Each row is a point. A path goes straight from each point to the next, and from the last back to the first. The post is the endless flat space through its rows: a point in 2 columns, a line in 3, a plane in 4, and so on, so that a path can go around it. How many times does the path go around the post? Going back the other way cancels.

Post, one row:
[[11 -5]]
Path (28 x 2):
[[ 32  45]
 [-20  20]
 [-16 -16]
 [ -3 -60]
 [-22 -41]
 [-36  12]
 [ -9  45]
 [-19   3]
 [ 14 -36]
 [ 26 -15]
 [ 43  34]
 [  3  20]
 [-38  10]
 [ -1 -54]
 [ 16 -24]
 [-29 -25]
 [-16 -53]
 [ 25 -23]
 [ 34   0]
 [ 17  13]
 [-11   8]
 [-15 -24]
 [-18  10]
 [ 15  55]
 [-11  28]
 [-23  -6]
 [ 14 -48]
 [ 55  -6]]
Times around: 3

Post, 5 rows:
[[ 34  19   3 -15  18 -29]
 [-46  25 -10   2  16  58]
 [ 30  -2  29  -1  10 -17]
 [  3 -18 -41  -4   5  -4]
 [-13  11   9  -4  -6 -21]]
Path:
[[  1  13  14  17   9 -22]
 [  2  38 -36   3  10  -2]
 [  4  35  14  -7  19 -15]
 [ 32  18 -16 -24  33 -17]
 [ 24  40  31 -28  42  37]
 [ -1  18   1  -6 -12 -20]
 [ 37  25 -47  -3  32 -33]
 [-40 -18 -14  13  -3 -25]
 [ 44  40 -26 -46  50 -10]
 [-17  11 -16 -19 -12   5]
 [-43 -12   7  26 -17  36]
 [  6  53 -60 -20  43  16]
 [-37 -23   6   7   8   7]
 [-40 -12  17 -12   0  46]
 [-44 -17  -2  -2 -39  19]
 [ 23  37 -46  -6   6 -20]
 [ 28  13 -30   6   6 -42]
 [ 49  -1 -54  -6 -11 -38]
 [  2  19 -23 -15  12  28]
 [  7   7 -16  10 -15 -14]]
Times around: 3

Post, 11 rows:
[[  0   5  26   9 -12  -2  15   7  11  14   0 -23]
 [-19 -14 -13   7  -5  -2   0  -1  21 -20  -3 -15]
 [ 26  31  10 -12  -4  -7  -6   6  21  11 -20  -8]
 [  6 -35 -15  33 -10  -5  -4  11   3 -40  -2  30]
 [  3   6  11 -13  -7 -19   8  -8  11  16   7   6]
 [-12  -2 -19   3   5  15  23   9  13   1   4 -26]
 [-18   4   2  39  -7   6  -3 -37  -3  -8  13  -4]
 [-10  -2 -11   8   5  -2  -4   0  21  31 -19  -1]
 [ 15  13   3 -12  10 -16  -4   5  -5  30 -37   2]
 [ 23  12  -4  -1 -26  -6  12   5 -14  -5 -42  13]
 [ -6  -4  25   4   3   1  11 -11  21  -1   2   0]]
Path (29 x 12):
[[  8   0  -6  27  17  30 -29  10  10  -4 -17 -24]
 [ 13   6 -18 -19  -9 -21 -25   8  -1  39  -1 -38]
 [ 25   1  29  36  10  20  16   2 -33 -36  22   8]
 [  4  11 -12 -19  15 -18  -7   7  32  17  22  10]
 [ -3   8  11  17  20 -18   0  -4  -1  14  -7  -5]
 [ 33  32 -40 -37  18  -9   8  -7  19  30 -21   8]
 [ 35   3  23 -12  -1  -2   6  10   3  -2 -12  -4]
 [  9 -11  16  22  -2  10  -7  16  -9 -30 -16   9]
 [-31   0   8  31   6  15  -9  -2   1  13   5   0]
 [ -8  16 -19  30  16  27  -5   0  -4  34 -22 -13]
 [-13   2   8 -10 -12   0   0 -22  29  24 -27  25]
 [ 23  -6  23  24   4  12  -6  -4 -11 -10 -18 -10]
 [ -2  -9 -32   6  -8  16  -9  -4  22 -21 -25   5]
 [  5 -31 -17 -23  17   0   4  44  16 -23 -54  13]
 [  2  24  19   8 -11  -8   9  18 -13  24 -39  -4]
 [ -5   9   1  45   0  28   0  -8  11  -8  -1  12]
 [-22 -22  -7   9   8  12   3 -19 -19 -36 -19   2]
 [ 18 -10  60  26 -11   4  11  -6  -1  26 -19 -17]
 [ 20 -54  -4  15  26 -21   8  18   6  -7 -26  25]
 [ -2 -10  -6 -34 -15 -29  39  35  23  56 -10   5]
 [  1  -3  13   7 -13 -10  27 -11 -11  10 -14  -4]
 [ 35  21  -3 -23   4   3  12 -19  -7   9   8   6]
 [-15 -13 -19 -12 -30 -23 -18   2 -17  22 -17 -16]
 [-16   2 -24 -11 -20   2  -1  -5   4 -15   3   6]
 [  4 -28  22  28  10  17 -16 -10  15 -24  14 -12]
 [ -9 -18   9   3 -16 -11  40 -28  -3  41   4  -1]
 [ 18 -10 -31   4   8  -6 -33   9  10 -35 -36  -1]
 [-38  -8  25  13 -17  17  -1   3  44  11  -7 -48]
 [-43   2  -8  14   1  23  47  12 -27  18  -6 -32]]
Times around: 1

Post (17 x 18):
[[-33   7 -14  13   3   9  -4 -17 -26 -17 -27  11 -19  20  10  14  -9   6]
 [ 40 -15  -7   6 -22  11 -13  -8  28   7 -20   3   7 -15  -5  -3 -20  15]
 [  9   6  27 -11 -30 -25 -40  -5  19  -4  -2  11  45   2  -2  -5  -8 -18]
 [-40 -23  20 -12  35  19   0  -7 -14   3  -1  -4 -16  20  14  14  -2  20]
 [-22 -15  16  33  10   9  -1   9 -14 -23  19   2 -23  34   7  -2  26  19]
 [ 24  13  18  22 -20  -6  -1 -18  20 -10  -6 -20  20 -10 -18 -19 -41  10]
 [-32 -13   8 -11  -6   4 -12  23  -5 -22   5  -5 -22 -14  19  -9 -11   2]
 [  3  30  31 -16 -36  -5 -13  18   6  14 -11  18  39 -21 -23 -16  -6   2]
 [-20 -15 -24   3  30 -13 -14  -4 -31  -8   7  22 -10  -5   4   2  15  11]
 [ 32  -2  36 -18 -24 -11   0  -6  -6  -5   8  12   6 -21   4 -13  -7 -12]
 [-10 -11 -14  -8   7  14 -26  -9 -31 -11  19  -7  -2  13  20  -8  13   6]
 [ 19   4 -10  19 -32   1  22  -2  36  20   1 -10  -7  12 -21   8 -13  -2]
 [  1   4   6   6  24   1 -35  11  -7 -18   9  -1 -17   2   2  13 -11  -4]
 [ 34  19   5  25 -12   1   5   4  34  29  -2  14 -15   5  25 -32 -42  12]
 [-15  -5  -2  -1  35   2   4  15 -16 -22 -13 -26 -15  15  34  -1  14   2]
 [ 18   2  12  42 -27   7   9   4   4  29  -1   0  34 -24  12  -9 -31 -14]
 [-11  11  -4  -3  16  18   6   4   1 -30  18   5   6   3  31  21   0  15]]
Path:
[[  5  15 -38   9 -27  29  26 -13  36 -26  -1   9  18 -18  -7   9 -35  17]
 [-26   7  20  23 -26 -12   6  40  33  23 -13 -18   4  -5  13 -19 -16 -35]
 [-10   5  32 -34  41  18  -6   9   0   2  -4 -11  15   9  30 -10 -39 -13]
 [ 22  -9 -16  14   1  20 -17   4  -6 -28  18  15  -4  -6 -13   3 -17  38]
 [ 15   7 -23   7 -22  -2 -23   1  -9  42 -15  -2 -11 -19  22 -13 -41 -15]
 [  9   6  19   1 -18   4  20 -29 -38 -27  19   3  -3  22  23 -16  37   4]
 [ 23 -24  36  14  -4  11  40  36  -1  30  -1  28 -26 -12   4 -19  36 -14]
 [ 27   2  -3  -8  11  23 -30  37  14 -31  19   0   1   3  12 -32   2  10]
 [ 36   2   7  16 -36   9 -15  25  22 -12  -4 -13 -32  -4 -45 -28 -48  28]
 [-13  -2  18  19   4   7  -3  13  12  17  35   3  16  -6 -12  21  -9  15]
 [ 19  -4  36 -12  13   1  10  17  13  16  36  19 -28 -19   3  -7   1  18]
 [  5  -8   4 -10  46   4 -11  18  12 -13  -3 -25 -17  -2  -8  11   8  -4]
 [-17  16   3  -2  -3  13   9  -4 -14   9 -15  20  40 -14  27  -7 -17   0]
 [ -1 -22 -14  -3 -22  -9 -38  -3 -11  21 -25   2  60  -1 -14  -9 -18  -8]
 [ 48   8 -17   3 -30  -1 -47  -7  -3  17  36   2  -1 -10  34 -20 -31   8]
 [  0   2  46  23  26   7  -8  12  -2 -41  38 -28   8   3  12  17   6   5]
 [ 13  14 -19  58  -8  -4   9 -13   1 -15  13  23  23   5  31  12  10 -22]
 [ 32  -9   1 -26   5   9 -59  31  26 -13  10   3 -16  15  34 -10   2 -13]
 [-24   5  -5  35  23   5 -15  18  -8  13   2  23  13  24   2 -23 -26  31]
 [-27  -9  -8  -4 -37  -3 -27  -8   7 -14 -13 -17   1  16  -2   0 -16  33]
 [ 36  21  37  13  31 -18  23 -16 -11 -16   5 -22   9 -11 -24  16   2   4]
 [ 43   7 -46  14  17   1 -24  -6  11  -5  19   5  -4 -31  -5  -2   1 -14]
 [ -7 -30   5  17   4 -14 -53  -1 -21  -5 -15   3  16  -1   6 -32  -3 -20]
 [ -5  24  14  19 -14   1 -11   7  -4  -3  -9   1  26  40  16 -11 -25 -12]
 [  3   3   3  37   4  19 -40   3   3 -14   6 -14  10   2 -10   5 -20  36]
 [ 19  -1 -21   7 -28  21  25  31  20  11 -25 -33 -43 -31  -6  -3 -18   4]
 [ 11  -3 -16  -3  20  15 -10 -45  48   6 -10  -1   4  51  -2  57   9  -6]]
Times around: 5
